Each row is a point. The points of each table are mixes of a few directions, plus a little noise. Count the directions of each table, and those that both share. Where both have some left over, give the other angles between the two spaces (their principal angles), to ten degrees, smallest first.

First (5 x 3):
[[ -0.8  -0.4   0.0]
 [  7.6   2.4   0.1]
 [-10.7  -3.5  -0.2]
 [  4.8   1.6   0.0]
 [ -0.9  -0.3  -0.1]]
Second (5 x 3):
[[ 1.8 -4.6 -5.2]
 [ 0.8 -2.6 -3.5]
 [-2.7  7.9  8.3]
 [-0.2  0.9 -1.5]
 [ 0.6 -2.0  2.2]]
Directions: first 1, second 2, shared 0; angles 90

First:
[[ 3.4  3.3 -4.9  3.5]
 [-3.6  0.2  4.1  3.8]
 [ 4.3  1.7 -6.1 -2.0]
 [-0.6 -2.6  2.4 -3.0]
 [ 6.1 -0.4 -2.4  4.1]
 [-0.6  0.0  0.1 -1.5]
 [-9.1 -2.3  7.5 -4.6]]
Second:
[[ 2.8  3.9  7.7  1.7]
 [-1.7 -2.5 -5.8 -1.8]
 [ 0.7  1.0  5.7  3.2]
 [ 2.8  3.8 -4.7 -7.6]
 [-3.8 -5.3 -3.9  2.6]
 [-0.7 -0.9  1.0  1.8]]
Directions: first 3, second 2, shared 1; angles 90

First (6 x 6):
[[ 0.7 -4.4 -0.1  6.4 -2.6 -5.4]
 [-1.1  6.6  0.2 -9.7  4.3  8.3]
 [-0.7  4.1  0.2 -6.0  2.7  5.3]
 [-0.1 -0.2  0.0  0.1  0.0 -0.2]
 [ 0.4 -2.5  0.0  3.4 -1.5 -3.1]
 [ 0.6 -3.9 -0.2  5.9 -2.5 -5.1]]
Second (6 x 6):
[[-2.4  3.4  1.3  6.2 -3.4 -8.0]
 [ 0.0  2.5 -0.2 -5.6  2.5  4.8]
 [ 1.2 -3.6  2.4  8.3 -3.4  4.1]
 [-0.5  0.4  2.0  5.6 -2.5  0.8]
 [ 0.7 -0.6 -1.7 -6.7  3.1  1.8]
 [ 1.0 -2.2 -3.6 -8.1  3.7 -3.3]]
Directions: first 1, second 3, shared 1

First:
[[ -1.1   1.5   3.0  -0.2   1.9   0.3   1.0  -0.6]
 [  6.0  -9.3 -12.5   1.3 -11.1  -1.2  -0.7   0.2]
 [ -1.6   4.2  -0.6  -0.7   4.3   0.2  -5.2   3.2]
 [ -0.8   2.4  -1.7  -0.3   2.5   0.1  -4.4   2.6]
 [ -2.5   2.4   9.3  -0.4   3.5   0.6   5.8  -3.3]
 [  0.2  -1.5   2.4   0.3  -1.3   0.0   4.0  -2.4]
 [  0.1  -1.3   2.2   0.2  -1.1   0.0   3.4  -2.0]
 [  1.7  -0.1  -9.7  -0.1  -1.3  -0.5  -8.5   5.1]
 [  0.4   0.3  -2.9  -0.1   0.0  -0.2  -3.1   1.8]
 [ -2.3   1.4  10.3  -0.1   2.7   0.6   7.7  -4.5]]
Second, 9 rows:
[[-1.1  4.0 -8.4  1.8  4.3 -4.1  0.8  2.5]
 [ 2.0 -1.0 -1.8  2.1  1.6  2.6 -1.4  1.2]
 [ 4.8 -0.2  2.9 -5.5 -5.0 -5.1 -2.1  1.2]
 [-0.9  1.4  6.7 -1.7  1.6  5.1 -6.7  1.5]
 [ 2.3  5.1 -7.7  2.0  6.5 -8.2  6.2  1.7]
 [ 7.2 -4.8  4.5  2.6 -0.3  4.2  3.6 -2.8]
 [-4.9 -3.3  4.2  1.5 -2.8  3.7  4.1 -4.2]
 [-4.7 -2.5 -3.3 -1.8 -6.7  1.2 -5.5  0.4]
 [-4.9  1.6  3.0 -0.6  0.3  1.0  0.9 -1.4]]
Directions: first 2, second 5, shared 2

First:
[[  0.2   0.0  -1.0   3.8  -3.2   1.4   1.9   4.3  -2.1]
 [  2.6   1.0   0.2  -0.5  -2.6   3.8  -3.1  -5.2  -0.2]
 [  1.9   2.2   3.5  -5.1   2.3  -2.0  -4.9  -0.6  -4.3]
 [ -0.7   1.2  -0.6  -2.3  -2.1   4.5   3.6   2.2  -0.1]
 [  1.2  -0.3   2.9  -2.6   4.3  -4.5  -4.8  -4.1   0.1]
 [ -2.7   3.1  -7.5  -2.4  -2.5   5.0   3.7  -1.9   1.4]
 [ -1.8  -1.7  -5.0   6.9  -5.7   4.7   7.0   4.2   2.1]
 [  0.6  -0.8   1.9   0.8   6.4 -10.9  -6.0  -1.5  -2.6]
 [  1.9  -4.9   6.6   1.8   6.5  -9.0  -5.4  -3.6   2.7]
 [ -2.6  -0.3  -1.1  -0.7  -3.2   6.0   8.1   5.9   2.6]]
Second:
[[  3.4   3.8   2.1   0.7  -2.0  -1.4   0.8  -0.7  -1.1]
 [  1.5   2.3  -0.9   1.8  -3.4   1.2   0.8   1.5  -3.1]
 [ -0.1   0.5  -1.8   1.5  -2.2   1.8   0.4   2.1  -2.3]
 [  2.5   2.7   2.2  -0.1  -0.9  -1.5   0.5  -1.0  -0.3]
 [  2.7   2.8   1.9   0.1  -1.1  -1.5   0.5  -0.9  -0.5]
 [-15.2 -17.9  -5.2  -6.3  14.5   2.5  -4.1  -2.2  10.1]
 [  2.6   3.3   0.8   1.2  -3.0  -0.1   1.0   0.7  -2.3]
 [  3.6   3.8   2.5   0.2  -1.5  -1.7   0.7  -1.1  -0.7]
 [ -1.5  -1.2  -1.4   0.4  -0.1   1.4   0.0   1.2  -0.5]]
Directions: first 5, second 2, shared 1; angles 60

First, 10 rows:
[[  1.0  -0.5   7.8   9.1  -1.9   1.1   0.1   4.7   4.9  -5.1   1.7   2.8]
 [ -0.2  -0.2   2.1  -1.6  -2.0   5.8  -0.1   0.7   5.6  -1.5  -6.0   0.0]
 [ -0.6   0.5  -6.7  -4.5   2.4  -5.2   0.3  -3.4  -7.5   4.7   3.7  -1.9]
 [ -0.2   0.2  -3.0  -0.6   1.8  -4.3   0.4  -1.3  -5.1   2.1   4.2  -0.8]
 [  0.9  -0.6   7.0   6.3  -2.5   3.1   0.2   4.0   5.8  -4.7  -1.3   2.3]
 [ -0.8   0.4  -9.3  -6.7   3.9  -7.9   0.4  -5.2 -10.8   7.0   5.6  -2.9]
 [  0.4   0.1   0.3   4.6   1.6  -6.5   0.5   0.9  -4.9   0.2   7.2   0.7]
 [ -0.8   0.5  -1.7  -6.4  -1.3   6.2  -0.4  -1.6   3.7   1.2  -7.8  -1.2]
 [ -0.3   0.4  -1.4  -4.0  -0.5   3.1  -0.3  -1.3   1.6   0.8  -3.8  -1.0]
 [  0.5  -0.4   5.4   3.3  -2.0   4.7  -0.1   2.8   6.1  -3.8  -3.6   1.5]]
Second, 11 rows:
[[  3.8  -1.7   9.0   7.8  -4.5   3.4   2.7   6.6   8.4  -5.9  -2.6   1.9]
 [ -2.4   0.1  -1.8  -7.8   3.6  -0.9  -4.9  -2.8   0.8  -2.0   0.0   3.3]
 [  0.7  -0.5  -1.5  -2.6   2.3  -5.4  -0.9  -0.5  -2.6  -0.5   4.0   1.3]
 [  4.3  -1.7  -2.1  -2.5  -0.5  -6.0   3.6   1.3  -2.6   1.3   2.0  -1.5]
 [ -1.0  -0.1  -3.3  -7.8   1.1   1.3  -1.7  -2.5   0.5   0.9  -3.3  -0.2]
 [ -2.3   1.1  -2.7  -1.6   1.3   0.9  -1.3  -2.6  -2.3   2.2   0.0  -0.9]
 [ -8.3   4.5   1.0  11.7  -1.3  12.2  -2.1  -3.3  -1.3   4.2  -2.7  -3.0]
 [ -1.1  -0.4   6.2   2.9   1.6  -0.4  -4.1   2.3   4.9  -7.0   2.6   5.8]
 [  0.7  -0.3   2.5   1.6  -1.9   3.3   0.8   1.6   3.4  -1.3  -2.9   0.0]
 [  1.8  -0.2  -5.2   2.0   1.9  -9.9   3.2  -0.9 -10.4   5.1   8.6  -2.9]
 [  3.5  -1.1  -2.4  -3.6  -3.3   1.8   4.5   0.7   1.0   3.0  -5.5  -3.9]]
Directions: first 2, second 4, shared 2
